Each row of a before or after table is a point. The points were changed in one or more steps. Then noise was added and the rows were shuffled. The steps act on columns, c1 being the first. What was done? A step turns or swaps two columns, mirrors them in a line or flattens them onto one, adds a multiple of one to another, or multiplies or shifts one. Angles are multiples of 10 degrees, from the lower column toward the higher: turns from -170 to 170, lines from 10 to 170 but not 90. Use the fewest steps. Two steps may share a column if one is a turn and the other turns, adds or multiplies; they go together, in the order done. Otherwise the lowest column goes first.

Before (8 x 3)
[[ 2.8 -0.7  1.3]
 [ 2.1 -3.4  0.2]
 [-1.8 -3.2  1.4]
 [ 4.0 -1.1 -2.2]
 [-1.6 -3.2 -1.4]
 [-4.9 -4.3  2.4]
 [ 0.6 -1.7 -1.4]
 [ 3.4  6.2 -5.9]]
After (8 x 3)
[[-1.0 -2.8 -0.2]
 [ 3.8 -1.3 -1.3]
 [ 6.6  0.1 -2.6]
 [ 3.6 -0.7  1.4]
 [ 1.0 -1.0  1.9]
 [ 1.4 -3.4  0.7]
 [-6.8  3.2  5.0]
 [-2.2 -2.8  3.4]]
Steps: turn c1 and c2 by 130 degrees; turn c2 and c3 by 160 degrees

Before (9 x 6)
[[-2.7 -2.8  0.1  1.2  4.1 -2.2]
 [ 2.8  0.8 -2.7  1.2  2.6  3.8]
 [-3.4  3.6 -1.6 -3.6  1.1  0.9]
 [-0.2  3.5 -2.1  0.9 -0.2 -4.1]
 [ 1.3  1.4  4.5 -1.4  7.2 -0.9]
 [-1.6 -1.4 -2.2 -6.3 -0.1  5.2]
 [ 2.8 -2.7 -3.6  1.2  6.8  0.5]
 [-0.2  4.9  2.1 -6.5 -2.7 -1.3]
 [-0.1  4.2  2.7  0.0 -1.8  4.7]]
After (9 x 6)
[[-7.0 -2.0 -2.0  3.1 -0.3  2.3]
 [ 1.9  2.5 -1.5  2.4  0.0  3.7]
 [-1.6 -1.8  1.0  0.7  3.6  2.7]
 [-6.5  0.8  2.6 -4.0  1.6  2.9]
 [-4.5  0.5 -1.3  2.6 -1.5 -2.7]
 [ 0.1  3.3  2.2 -0.9 -0.5 -4.9]
 [-0.1  2.7 -3.8 -1.8  3.4 -1.0]
 [-1.1 -0.9 -5.6 -3.2  1.2 -4.9]
 [ 2.8  3.7 -2.8 -6.4 -0.5  0.4]]
Steps: turn c1 and c5 by -70 degrees; turn c1 and c6 by 160 degrees; multiply c2 by 0.7; turn c3 and c4 by -40 degrees

Before (8 x 9)
[[-0.9 -7.3  0.4 -1.6 -1.8  2.9  2.4 -1.3 -0.3]
 [-2.2  0.5  0.0 -2.4 16.3  0.0 -0.4 -4.1  1.2]
 [-0.5  0.8  4.7 -1.0  3.1  4.7 -0.5 -3.4  0.5]
 [-2.8 -0.9  1.2 -0.1 -1.6 -3.1 -2.9 -1.4  3.1]
 [ 0.4 -0.6 -0.5 -2.1 -1.0  4.8 -2.0 -3.6  2.7]
 [-1.5  1.0 -0.2 -2.1 -1.9  5.1  0.4  0.1 -0.9]
 [-2.6 -0.7 -0.3  3.8 -1.0  1.5 -1.5 -1.3  3.5]
 [-0.3 -4.6  1.6 -1.1  0.9  3.8 -3.0  1.0  0.2]]
After (8 x 9)
[[ 0.0  0.5  2.1  0.8 16.3  0.1 -0.4 -4.0  1.1]
 [-0.1 -0.9  0.7  1.6 -1.5 -3.0  2.7 -1.5  3.1]
 [-0.2  0.6  2.6 -2.7  3.1  4.6  3.6 -3.3  0.5]
 [-0.1 -0.4  1.7  2.5 -1.1  4.9  0.4 -3.7  2.6]
 [-0.1 -4.4  1.6  1.6  1.0  3.8  2.8  1.0  0.0]
 [ 0.1 -7.4  1.6 -1.9 -1.7  2.9 -1.7 -1.2 -0.1]
 [-0.1 -0.6 -3.6  0.4 -0.9  1.5  1.8 -1.3  3.5]
 [ 0.0  1.2  1.9  0.4 -1.9  5.2 -1.0 -0.2 -1.1]]
Steps: multiply c1 by 0; turn c3 and c4 by 70 degrees; turn c4 and c7 by 130 degrees
